Each row of a before or after table is a point. The points were changed in one or more steps. Then noise was added and the rows were shuffled. The steps act on columns, c1 being the first. Write out the steps. A step turns or swaps two columns, mirrors them in a line or flattens them onto one, adds a multiple of one to another, or multiplies or shifts one. Angles are multiples of 10 degrees, from the lower column toward the higher: turns from -170 to 170, lines from 10 to 170 but not 90. Use the fewest steps. Two steps may share a column if one is a turn and the other turns, adds or multiplies; they go together, in the order done. Otherwise the lowest column goes first.

Before (8 x 2):
| +0.24 | -0.36 |
| +0.05 | -0.04 |
| +0.03 | +0.12 |
| +0.37 | +0.31 |
| -0.40 | +0.10 |
| -0.14 | -0.27 |
| +0.15 | +0.24 |
| -0.02 | -0.35 |
After (8 x 2):
| +0.06 | +0.01 |
| +0.47 | -0.46 |
| +0.30 | +0.13 |
| -0.05 | -0.48 |
| +0.10 | -0.14 |
| -0.79 | -0.01 |
| +0.73 | +0.20 |
| -0.31 | -0.37 |
Steps: multiply c1 by 2; shift c2 by -0.10

Before (12 x 6):
| -0.24 | +0.11 | -0.34 | +0.23 | -0.18 | +0.12 |
| +0.33 | -0.04 | -0.27 | -0.02 | -0.34 | +0.28 |
| -0.35 | -0.28 | -0.04 | +0.39 | -0.38 | -0.14 |
| +0.38 | +0.32 | -0.19 | +0.07 | -0.56 | +0.19 |
| +0.55 | +0.33 | -0.33 | -0.04 | -0.34 | +0.08 |
| +0.51 | +0.32 | -0.26 | -0.03 | +0.15 | +0.23 |
| +0.42 | -0.20 | +0.16 | +0.43 | -0.04 | -0.23 |
| +0.60 | +0.18 | -0.38 | -0.56 | -0.02 | -0.25 |
| -0.73 | +0.43 | -0.28 | -0.21 | -0.49 | +0.14 |
| +0.09 | +0.06 | -0.20 | -0.01 | +0.47 | -0.01 |
| +0.27 | +0.31 | -0.33 | +0.27 | +0.62 | -0.03 |
| +0.26 | +0.07 | +0.19 | +0.12 | +0.07 | +0.25 |
After (12 x 6):
| -0.51 | +0.34 | -0.42 | -0.11 | +0.52 | -0.47 |
| +0.11 | -0.32 | -0.30 | -0.15 | -0.20 | -0.09 |
| -0.25 | +0.16 | +0.15 | +0.04 | -0.09 | +0.39 |
| -0.54 | +0.05 | -0.25 | -0.52 | -0.18 | +0.07 |
| -0.08 | +0.44 | +0.15 | +0.03 | -0.37 | -0.09 |
| -0.41 | -0.02 | -0.33 | +0.63 | -0.18 | -0.35 |
| +0.19 | -0.86 | -0.24 | -0.46 | +0.11 | -0.06 |
| -0.24 | +0.31 | -0.28 | -0.41 | -0.02 | +0.09 |
| +0.41 | -0.08 | -0.07 | -0.34 | -0.46 | -0.12 |
| -0.59 | +0.24 | -0.36 | -0.32 | -0.08 | -0.11 |
| -0.12 | -0.01 | -0.27 | +0.51 | +0.07 | -0.15 |
| -0.57 | +0.15 | -0.22 | +0.16 | +0.07 | +0.05 |
Steps: turn c1 and c2 by 130 degrees; add 0.7 times c3 to c6; turn c4 and c5 by -80 degrees

Before (13 x 11):
| -0.76 | +0.14 | +0.02 | +0.16 | -0.16 | +0.38 | +0.36 | -0.49 | -0.34 | -0.23 | +0.18 |
| -0.42 | +0.01 | -0.36 | +0.29 | -0.51 | +0.47 | -0.34 | -0.08 | -0.15 | +0.21 | +0.08 |
| -0.17 | +0.02 | +0.63 | -0.11 | +0.25 | +0.21 | +0.13 | +0.35 | -0.08 | +0.00 | +0.24 |
| +0.16 | -0.03 | +0.13 | +0.16 | -0.65 | -0.16 | +0.10 | +0.08 | +0.35 | +0.15 | -0.13 |
| -0.08 | -0.24 | -0.09 | -0.35 | +0.28 | -0.23 | +0.11 | +0.22 | -0.26 | +0.15 | +0.20 |
| -0.10 | -0.08 | +0.43 | +0.04 | -0.26 | +0.55 | +0.23 | -0.17 | -0.19 | +0.04 | -0.04 |
| +0.04 | -0.45 | +0.09 | +0.55 | -0.27 | -0.10 | +0.00 | +0.04 | -0.20 | -0.07 | +0.01 |
| -0.20 | -0.41 | +0.31 | -0.23 | +0.44 | +0.49 | -0.19 | +0.08 | -0.17 | -0.33 | -0.36 |
| -0.50 | -0.13 | +0.48 | -0.10 | -0.30 | +0.23 | +0.14 | +0.12 | -0.26 | +0.12 | -0.43 |
| -0.21 | +0.06 | -0.09 | +0.01 | +0.21 | +0.12 | +0.52 | +0.61 | -0.01 | +0.30 | +0.38 |
| -0.17 | +0.09 | -0.29 | +0.06 | +0.25 | -0.18 | +0.09 | +0.35 | +0.33 | -0.42 | +0.00 |
| -0.09 | +0.27 | -0.01 | +0.59 | +0.49 | +0.41 | -0.08 | -0.28 | -0.22 | +0.09 | +0.16 |
| +0.23 | -0.05 | -0.23 | -0.17 | -0.54 | +0.20 | -0.05 | +0.44 | -0.69 | +0.28 | +0.17 |
After (13 x 11):
| +0.03 | -0.27 | -0.10 | +0.22 | +0.39 | +0.26 | -0.06 | +0.32 | +0.03 | +0.07 | -0.33 |
| +0.18 | +0.03 | -0.07 | +0.06 | -0.58 | +0.23 | +0.15 | -0.17 | +0.09 | +0.03 | +0.35 |
| -0.09 | -0.10 | -0.04 | -0.18 | -0.94 | -0.33 | +0.49 | -0.04 | -0.14 | -0.49 | -0.16 |
| +0.17 | -0.41 | +0.03 | +0.07 | -0.09 | +0.02 | +0.10 | -0.53 | -0.11 | +0.11 | -0.14 |
| -0.22 | +0.00 | -0.50 | +0.60 | -0.19 | +0.15 | +0.09 | -0.01 | +0.32 | -0.27 | -0.18 |
| -0.37 | -0.17 | +0.23 | -0.10 | -1.26 | -0.15 | -0.43 | -0.26 | -0.01 | -0.47 | -0.19 |
| -0.02 | -0.44 | +0.27 | +0.05 | +0.16 | -0.58 | +0.22 | +0.20 | -0.39 | -0.15 | +0.02 |
| -0.77 | -0.14 | -0.34 | -0.49 | -0.37 | -0.42 | +0.10 | -0.15 | +0.02 | -0.15 | -0.37 |
| -0.39 | -0.29 | +0.02 | +0.08 | -0.69 | -0.05 | +0.50 | +0.12 | -0.49 | -0.27 | +0.00 |
| -0.19 | -0.02 | +0.08 | +0.33 | +0.01 | -0.13 | +0.63 | +0.12 | +0.17 | -0.16 | -0.18 |
| -0.18 | +0.23 | +0.07 | -0.29 | -0.05 | -0.18 | -0.04 | -0.62 | +0.05 | -0.34 | -0.25 |
| -0.18 | +0.03 | -0.19 | +0.35 | +0.85 | -0.20 | -0.21 | -0.04 | +0.16 | +0.40 | +0.26 |
| +0.23 | +0.07 | -0.02 | +0.44 | -1.05 | +0.06 | -0.23 | +0.16 | -0.21 | -0.34 | -0.70 |
Steps: turn c1 and c2 by 20 degrees; turn c3 and c7 by 70 degrees; turn c4 and c8 by -90 degrees; turn c6 and c10 by -130 degrees; add 1.5 times c10 to c5; mirror c9 and c11 in the line at 30 degrees
